Each row of a before or after table is a point. The points were changed in one or more steps. Then noise was added and the rows were shuffled. The steps act on columns, c1 being the first. Name the steps. A step turns or swaps two columns, mirrors them in a line or flattens them onto one, adds a multiple of one to another, or multiplies or shifts one. Angles are multiples of 10 degrees, from the lower column toward the higher: turns from -170 to 170, lines from 10 to 170 but not 90. Use the fewest steps. Two steps may share a column if one is a turn and the other turns, adds or multiplies; they go together, in the order done. Otherwise the lowest column goes first.
(in the rows, 128 means zero)

Before, 11 rows:
[[164 181 134]
 [170 102  92]
 [175 107 119]
 [162 106 152]
 [128 189 148]
 [104 190  87]
 [163 118 112]
 [ 80 187  77]
 [143 150 145]
 [169 104 187]
 [158 148 141]]
After (11 x 3):
[[173 171 158]
 [ 71 206 113]
 [177  76 167]
 [148 142 156]
 [127 174 174]
 [193 113 114]
 [171 124 109]
 [182 124  85]
 [102 194 123]
 [171 139 147]
 [173  97 132]]
Steps: multiply c1 by 1.3; turn c2 and c3 by 30 degrees

Before, 14 rows:
[[161 153 174 148 139 194]
 [ 96 116 142 136 110 102]
 [ 74  61 108 153 130 168]
 [140  60 185  80 124 160]
 [ 93  82  86 123 126 118]
 [162  49 100  71  70 119]
 [160 124 185 102 160  84]
 [120  69 128 126 102 187]
 [ 82 122 114 158 120 164]
 [147 117  97  78 158  91]
 [ 69 145  89 116 150 169]
 [143 141 173  81 148 116]
 [124 139 164  90 179 187]
 [120 146 113  89  92 115]]
After:
[[ 79 101 117 139 136 175]
 [122 165 191 119 123 178]
 [119 169  90 125 124 110]
 [137 138 153  43  79  77]
 [148 167 135  92 171  59]
 [100 116 119 123 105  96]
 [160 124 160 160  94 225]
 [120 101 105  76 114 132]
 [164 139  64  30 127  22]
 [ 66 144 129 136 173 175]
 [ 91 109 107  89 164  80]
 [ 75  74 120  81 145 123]
 [159 149 184 113  95  69]
 [143 175 165 114 104 104]]
Steps: turn c2 and c4 by 60 degrees; add 1 times c4 to c6; turn c3 and c5 by -60 degrees

Before, 14 rows:
[[ 89 119 131 167 171  85 173 125 117]
 [207 132 105 142 147 156 135 121 161]
 [ 86 157  97  80 108 154 191 146  90]
 [ 86  94 171  90 186  98 125 139 142]
 [169 160 126 155  76 113 113 141 166]
 [145 155 163  63 175  83 150  82  82]
 [152 190 105 100 162 165 138 104  80]
 [203  93 106 103  91  53 119  65  97]
 [197 207  79  79 114 112  82  78  47]
 [144 125  75  64  89 106  88 157 157]
 [124 123 192 125 150 113  83 166 120]
 [ 85 136 131  88  78 119  77 140 118]
 [113 189  97 122 140 125 183 134 124]
 [ 89 210 164 154 190 169 148  77 112]]
After:
[[139 174 165  46  92 104 110 158 127]
 [ 70 133 102 133 187 168 205  73 130]
 [194 139 157 125 152 165 160 123 119]
 [ 91 172 118  68  78 120 108 144 126]
 [151 153 165 135  72 114 162 143 108]
 [143 113  84  44 178  86 169  82 131]
 [131 167 104 105 153 105 103 166 106]
 [ 87 108 136  99 147 121 200 137 136]
 [203 130 105  89  93  55 122  59 157]
 [157 207  63  63 111 109 202  73 185]
 [ 99 114 132  79 199  98  74 139 101]
 [130 138  91  83 169 150 196 102 157]
 [ 91  76 122 147 175  77 125 123 137]
 [ 84  77 107  66 108 148 155 154 155]]
Steps: turn c1 and c2 by 20 degrees; turn c2 and c7 by 70 degrees; multiply c3 by 0.4; turn c3 and c9 by -120 degrees; shift c4 by -20
